Each wall is flat, endless, passes through zero and stands at right angles to its row. A trip goes straight from one point to another. List the walls that it crosses, first one first.
In the rows, zero is written as 128.

Walls:
(1): [ 89 109  94]
(2): [198 171 154]
(3): [113 120 198]
(4): [145 122 142]
Trips:
[117 166 153] to [168 115 173] -> 4
[ 75 126 126] to [103 151 120] -> 3

Walls:
(1): [107 111 181 126 112 121 109 106]
(2): [145 131 155 129 108 111 129 111]
(3): [206 107 107 123 114 127 155 119]
(4): [220 161 125 137 122  58 152 131]
(5): [143 140  83 127 136 147 166  97]
(6): [ 86  62  96 196 178 184 151  99]
(7): [ 73 102 154  64 119 159 141 105]
(8): [ 95  75 138  67 171 143 101 135]
Trips:
[128 158 134 125 111 118 162 143] to [112 150 142 126 121 193 168 101] -> 7, 3, 4, 6, 2, 1
[197 167 132 126 169 155 159 182] to [145 110 103  94  60 170  98 142] -> 7, 4, 8, 5
[170 185 143 166  94 121 249 138] to [115 129  86 170 173 141 141 131] -> 6, 2, 4, 3
[ 94 167  89 120 211 102 159 116] to [ 72 166 111  98 192  69  55 131] -> 4, 6, 5, 7, 1
[132 176 142 137 172  82 154 165] to [136 141 110 120 135 126 108 127] -> 5, 3, 8
[116 205  88 147  88 112 105 185] to [ 89 108 128  70 169 153 143  76] -> 5, 4, 7, 8, 6, 1
[ 98 110 113  95 103 101 176 178] to [ 76 156 148  73 136 171  73 194] -> 1

Walls:
(1): [139 150 100 149 119 144  66  86 129 158 161  94]
(2): [153 176 183  92 145 106  84 175  32 115 153 175]
(3): [ 85 118 119 132  81  79 123 180 108 143 167  86]
(4): [ 64  71 127 158 163 166 161 135  58  67  77 150]
(5): [131  96 171 121 123 195  97 157 185 185 140 123]
(6): [138 123 179 147 160 113 144  99 122 129  87 117]
(7): [ 77  75  66 128  67 120 120  99 134 105  75  54]
(8): [157  69 168 148 188 109  80 131 199 120 154 104]
(9): [161 162 116 135 120  66 145 147 130 140 121 108]
Trips:
[144 120 197 210 118 177 130 113 171 136 152  91] to [174 139 161  75 232  94 122 114 152 156  83 188] -> 1, 2, 9
[149 143  76 122 121 152 145 138 114 142  83 112] to [122  52  97  86  53 118 156 202 169 137 108 113] -> 1, 3, 5, 4
[125 150 124 125 122 175  59 139 123 205 122  89] to [128 164 187 110 168 127 180  65 152 138 104 164] -> 7, 3, 6, 8, 1, 2, 5

Walls:
(1): [153  54  87 139 126 111 143 166 131  57  83 124 134 163 153 200 155 167
 122 183]
(2): [173 105 215 120 106  86 116  82 135 180 203 155  53 119 108 141  98 106
  80 190]
(3): [ 95 137 110 128 176 137 143 125 109 158 151 152 136 129  81  98 169 124
 100 129]
(4): [118 141 112  84 112 130 136  91 118 132  41  87  99 136 176 120  96 130
  79  68]
(5): [146  61 131 102 110 150 179  61 187 160  97 147  43  79 125 142 131 139
 175  81]
(6): [ 92 122 121  89 183 135 159  72 105 132 177 122  69 122 105  68 188  55
  93 172]
(7): [116 140 138  80 135 122 181 128  57  41 112 152 131  87 114  90  86  81
 133 119]
(8): [ 97  98  94 107  72 181 131 148 208 115  44 151 171 136 104 133 142 121
 150 132]
(9): [127 136 102  75  68 105 107 123 131 200 128 132 123 118  64 177 112  99
  83 186]
Trips:
[126 126 115 176 143 161 179 184 114 129 132 120 116 126 155 180 116  81
 170 147] to [136 126 106 174 115 108 175 122  43  55 119  67 165  55 202 152 135 127
  67  99] -> 8, 4
[ 77 129 100  83 153 141 163 141 147  36 173 175 145 107  88 118 139 130
 136 146] to [114  71 163 119 103 125 116 120 175 159 135 143 184  88 136 131 131 162
 104 105] -> 5, 6, 9, 7, 2, 1, 3
[201 142 112 140  88 121 151 133  99  85 104  64 138  95  68  97 155 126
 207 148] to [173 137 117 137  64 131  89  90 184 168 102 169 107 126  77 125 131 122
 107 164] -> 9, 2, 7, 1
[ 85 116 125 180 182  53 154 176 121 174 179 139  96 144 113 165 190 148
 169 108] to [ 76  98 142  99 147 123 130  90 110 138 165 146 116  94  80 188 198 119
 122 198] -> 5, 9
